Rows are points. The last column is the point's height on a tilted bowl or saddle (a function of degree 2), plus a little noise. Count its main directions that bend up, bend down and stay straight.

Points (10 x 3):
[[ 0.31  0.13  0.20]
 [ 0.19  0.23  0.19]
 [ 0.25 -0.05  0.18]
 [-0.13 -0.52  0.37]
 [-0.09  0.05  0.14]
 [-0.36  0.06  0.25]
 [ 0.33  0.01  0.21]
 [ 0.19 -0.68  0.55]
 [-0.52  0.25  0.40]
 [ 0.14 -0.46  0.33]]
Directions: 2 up, 0 down, 0 straight

Points (16 x 4):
[[-0.56 -0.68  0.46  0.88]
 [-0.09 -0.05 -0.17 -0.05]
 [ 0.44 -0.23 -0.17 -0.32]
 [-0.15  0.09 -0.31 -0.06]
 [ 0.09 -0.09  0.01 -0.07]
 [ 0.14  0.28 -0.08 -0.04]
 [ 0.00 -0.40 -0.13 -0.08]
 [ 0.44  0.05  0.12 -0.35]
 [ 0.14 -0.26  0.21 -0.04]
 [ 0.09  0.34 -0.02 -0.10]
 [ 0.34  0.75  0.21 -0.60]
 [-0.24  0.37 -0.61  0.08]
 [ 0.11 -0.25  0.32 -0.07]
 [-0.47 -0.27 -0.06 -0.11]
 [-0.18  0.10 -0.33 -0.09]
 [ 0.18  0.43 -0.36  0.28]]
Directions: 1 up, 2 down, 0 straight

Points, 26 rows:
[[ 0.78  0.29 -0.52  0.29 -0.89]
 [-0.42  0.01  0.27  0.07 -0.02]
 [ 0.04  0.07  0.47 -0.26  0.20]
 [-0.35 -0.01 -0.33  0.29 -0.12]
 [-0.01  0.57 -0.53  0.51 -0.52]
 [ 0.11 -0.15  0.40  0.12  0.17]
 [ 0.75 -0.14  0.45  0.38  0.29]
 [ 0.13  0.25  0.18 -0.47  0.06]
 [-0.10  0.23  0.55  0.41  0.24]
 [-0.14 -0.35 -0.05 -0.56 -0.29]
 [ 0.00 -0.29 -0.05  0.29 -0.09]
 [ 0.47 -0.11 -0.13  0.43 -0.23]
 [-0.18 -0.01 -0.09  0.57  0.04]
 [ 0.11  0.32  0.19 -0.51  0.09]
 [-0.63  0.10 -0.10 -0.01 -0.15]
 [-0.15  0.58 -0.20  0.15 -0.37]
 [-0.30 -0.25  0.09  0.07 -0.09]
 [ 0.54  0.34 -0.55 -0.22 -0.68]
 [-0.11 -0.15 -0.23  0.30 -0.13]
 [-0.19  0.11  0.21  0.05  0.00]
 [-0.07 -0.34 -0.03 -0.07 -0.24]
 [ 0.27  0.02 -0.14 -0.02 -0.28]
 [ 0.00  0.34 -0.06  0.00 -0.20]
 [-0.01  0.19 -0.38  0.39 -0.25]
 [ 0.34 -0.08 -0.05 -0.19 -0.27]
 [ 0.16  0.14  0.44 -0.02  0.19]]
Directions: 2 up, 2 down, 0 straight

Points, 48 rows:
[[-0.04 -0.17  0.09 -0.49  0.14  0.18  0.20]
 [-0.18 -0.03 -0.06 -0.18  0.24  0.30  0.11]
 [ 0.08  0.42  0.34  0.37  0.30 -0.25  0.16]
 [-0.33 -0.02 -0.43  0.05  0.15  0.11  0.15]
 [ 0.03  0.06 -0.25  0.21  0.14 -0.58  0.21]
 [ 0.13 -0.33  0.11  0.39  0.60  0.27  0.16]
 [-0.25  0.16 -0.05  0.06  0.06  0.08  0.01]
 [-0.30  0.19 -0.30 -0.50  0.18  0.24  0.39]
 [-0.20 -0.40 -0.26 -0.09 -0.21 -0.45  0.25]
 [ 0.12  0.12  0.92 -0.08 -0.12 -0.09  0.39]
 [ 0.01  0.08  0.06  0.30  0.09  0.21 -0.04]
 [ 0.07  0.28 -0.30 -0.55 -0.48  0.15  0.44]
 [ 0.29  0.04  0.01 -0.24 -0.08  0.19  0.11]
 [ 0.08 -0.36  0.17 -0.03  0.42 -0.30  0.18]
 [ 0.18 -0.34 -0.02 -0.47  0.43 -0.07  0.35]
 [-0.23  0.24  0.19 -0.70  0.26 -0.36  0.49]
 [ 0.16  0.49  0.01 -0.16 -0.44 -0.15  0.26]
 [ 0.13  0.18 -0.38 -0.52  0.56 -0.14  0.57]
 [-0.27  0.10 -0.51 -0.05  0.08  0.39  0.29]
 [-0.33  0.60 -0.23 -0.35  0.09  0.37  0.49]
 [ 0.60  0.19  0.00  0.03 -0.28  0.20  0.21]
 [ 0.01 -0.56 -0.08  0.32  0.21  0.29  0.10]
 [-0.01 -0.46 -0.01  0.36 -0.17  0.38  0.07]
 [ 0.58 -0.76  0.25  0.03  0.39 -0.41  0.59]
 [-0.10  0.07 -0.61  0.76  0.65  0.08  0.50]
 [ 0.27 -0.04 -0.06  0.06 -0.19  0.19  0.03]
 [ 0.11 -0.17  0.09 -0.18 -0.25 -0.31  0.11]
 [-0.47  0.03  0.57  0.35 -0.01  0.09  0.15]
 [ 0.24  0.49 -0.01 -0.15  0.17  0.47  0.32]
 [ 0.65 -0.18 -0.08  0.32  0.22  0.29  0.21]
 [-0.16  0.47  0.28 -0.18 -0.72 -0.09  0.40]
 [ 0.43 -0.17  0.33  0.44 -0.07 -0.26  0.16]
 [ 0.24  0.07 -0.18 -0.01  0.12 -0.40  0.16]
 [-0.12 -0.16 -0.22  0.45  0.08  0.17  0.03]
 [-0.32  0.28  0.09  0.08 -0.12  0.36  0.10]
 [ 0.26  0.49  0.45  0.21  0.55  0.05  0.31]
 [ 0.13  0.07  0.68 -0.32 -0.12 -0.08  0.27]
 [ 0.27  0.19 -0.05 -0.11 -0.13 -0.71  0.35]
 [ 0.39 -0.55 -0.23  0.48 -0.26 -0.01  0.29]
 [ 0.02 -0.07  0.24 -0.18 -0.26 -0.05  0.05]
 [ 1.22 -0.33 -0.33 -0.42  0.12  0.41  1.03]
 [-0.08 -0.02 -0.16  0.15 -0.49 -0.03  0.10]
 [ 0.08 -0.13  0.40  0.02  0.04 -0.07  0.02]
 [ 0.21  0.26  0.00 -0.02 -0.10 -0.17  0.07]
 [-0.28 -0.05 -0.17  0.39  0.21  0.48  0.11]
 [ 0.34  0.23 -0.03 -0.09 -0.35 -0.48  0.28]
 [ 0.01  0.29 -0.02  0.13  0.35  0.00  0.06]
 [-0.25 -0.04 -0.24  0.52  0.13  0.40  0.11]]
Directions: 6 up, 0 down, 0 straight

Points:
[[ 0.42  0.11  0.29 -0.24  0.27  0.29  0.27 -0.26 -0.29]
 [-0.55  0.73  0.19  0.09 -0.29  0.15  0.34  0.83 -0.56]
 [-0.37  0.17  0.05 -0.02  0.00 -0.12 -0.35  0.69 -0.29]
 [-0.13  0.48  0.68  0.29  0.10  0.01 -0.20  0.18 -0.19]
 [-0.39  0.14  0.49  0.33  0.26  0.08 -0.03 -0.08 -0.18]
 [ 0.31  0.12  0.38  0.01  0.26  0.10  0.31  0.07 -0.22]
 [ 0.00  0.12  0.02 -0.23  0.14 -0.33  0.39 -0.42 -0.15]
 [-0.72 -0.27  0.17 -0.39 -0.03  0.05  0.72 -0.22 -0.51]
 [ 0.32  0.11 -0.34  0.31 -0.10  0.12 -0.18 -0.13 -0.21]
 [-0.12  0.08  0.02 -0.30  0.52 -0.11  0.39 -0.12 -0.35]
 [ 0.30 -0.53  0.23  0.12  0.29 -0.07  0.34  0.10 -0.15]
 [-0.29  0.09  0.21  0.27 -0.02 -0.35  0.26  0.41  0.14]
 [ 0.66  0.25 -0.25  0.43 -0.36  0.24 -0.15 -0.07 -0.42]
 [-0.21 -0.12 -0.13  0.01 -0.40  0.03 -0.16 -0.13 -0.14]
 [ 0.56 -0.06 -0.19  0.01  0.25  0.00 -0.47 -0.06 -0.22]
 [ 0.14  0.06  0.92  0.08 -0.01  0.12 -0.11 -0.60 -0.37]
 [ 0.14 -0.20  0.31  0.52  0.13 -0.31  0.24 -0.27 -0.09]
 [ 0.33  0.55  0.21 -0.28  0.72  0.24 -0.04 -0.08 -0.45]
 [-0.40  0.06  0.03  0.08  0.15 -0.04 -0.20  0.03 -0.15]
 [ 0.28 -0.29  0.24  0.33 -0.18  0.67 -0.36 -0.23 -0.37]
 [ 0.13 -0.16 -0.17 -0.10  0.37  0.28  0.46 -0.24 -0.34]
 [-0.03  0.19 -0.14  0.00  0.13  0.02 -0.30 -0.14 -0.06]
 [ 0.47  0.21 -0.38 -0.09 -0.31 -0.19 -0.16 -0.01 -0.15]
 [-0.38  0.55  0.03  0.30 -0.27  0.37 -0.12  0.02 -0.36]
 [ 0.02 -0.08  0.10  0.32  0.37 -0.03  0.22  0.03 -0.15]
 [ 0.12  0.34 -0.28 -0.08  0.20 -0.31  0.44 -0.26 -0.26]
 [ 0.26 -0.03 -0.01  0.20  0.16  0.11 -0.35  0.02 -0.17]
 [-0.18  0.15  0.19  0.04  0.00 -0.06 -0.16 -0.20 -0.02]
 [-0.33  0.04 -0.21 -0.35 -0.15  0.17 -0.31 -0.42 -0.05]
 [-0.49 -0.31 -0.06  0.10  0.54 -0.11  0.47 -0.11 -0.47]
 [ 0.32 -0.29 -0.21 -0.19  0.00 -0.10  1.09 -0.39 -0.70]
 [-0.36  0.27  0.32  0.57  0.42 -0.03  0.00 -0.03 -0.28]
 [ 0.41 -0.05  0.13  0.01  0.27  0.02  0.04  0.46 -0.27]
 [-0.03  0.44  0.53  0.31  0.26 -0.67  0.05  0.04 -0.04]
 [ 0.19 -0.24 -0.01 -0.47  0.36  0.51  0.06  0.01 -0.35]
 [ 0.05  0.16 -0.10  0.33 -0.35 -0.76 -0.38  0.70 -0.21]
 [ 0.51  0.07  0.11  0.34 -0.07 -0.44 -0.47 -0.60 -0.29]
 [ 0.47 -0.14 -0.61  0.44  0.38  0.06 -0.16  0.33 -0.55]
 [ 0.00  0.06 -0.17 -0.02  0.06 -0.19  0.13 -0.47 -0.12]
 [ 0.51  0.74 -0.06 -0.44  0.08 -0.18  0.23 -0.26 -0.10]
 [ 0.08 -0.21 -0.08 -0.22 -0.06  0.10  0.18  0.43 -0.20]
 [ 0.50 -0.18 -0.11  0.48  0.61 -0.12  0.29  0.24 -0.43]
 [-0.15 -0.10  0.25  0.16 -0.72 -0.01 -0.07 -0.32 -0.17]
 [ 0.21  0.15 -0.17  0.67  0.69  0.25 -0.06 -0.45 -0.59]
 [ 0.27 -0.07 -0.33 -0.03  0.33 -0.18 -0.29 -0.24 -0.15]
 [-0.22 -0.06 -0.33  0.11 -0.50  0.24 -0.07 -0.56 -0.36]
 [ 0.12  0.38 -0.29  0.01 -0.31  0.23  0.36  0.05 -0.28]
 [-0.54 -0.37  0.15  0.76 -0.35  0.50 -0.10 -0.10 -0.30]
 [-0.15  0.04  0.48 -0.40  0.11  0.17  0.23  0.34 -0.26]
 [ 0.34 -0.32 -0.26 -0.12 -0.42 -0.21 -0.06 -0.34 -0.24]
 [ 0.17  0.42 -0.27  0.26  0.14 -0.02 -0.38  0.19 -0.27]
 [ 0.42 -0.10  0.47 -0.45 -0.18  0.06  0.36 -0.25 -0.25]
 [ 0.60 -0.57  0.11 -0.56  0.63 -0.63  0.29 -0.34 -0.78]
 [ 0.10 -0.24 -0.29  0.44  0.23  0.66  0.22  0.00 -0.29]
 [ 0.23  0.19  0.38  0.11  0.11 -0.08  0.43 -0.20 -0.16]
 [ 0.43 -0.31  0.13 -0.16 -0.21 -0.11  0.05  0.14 -0.14]
 [ 0.16  0.30  0.13 -0.01  0.37  0.30  0.06 -0.18 -0.25]
 [-0.27  0.43  0.28 -0.25  0.29 -0.40  0.00 -0.24 -0.03]
 [ 0.04  0.05 -0.09 -0.07 -0.27  0.00  0.41 -0.26 -0.15]
 [ 0.15 -0.10  0.04 -0.49 -0.23  0.64 -0.45 -0.09 -0.25]
 [-0.22  0.44 -0.11  0.08  0.32 -0.03 -0.44  0.08 -0.24]
 [ 0.13 -0.14 -0.02 -0.35 -0.09  0.64  0.12 -0.01 -0.28]
 [ 0.11  0.41 -0.27 -0.05 -0.01 -0.23 -0.05 -0.19 -0.03]]
Directions: 1 up, 6 down, 1 straight
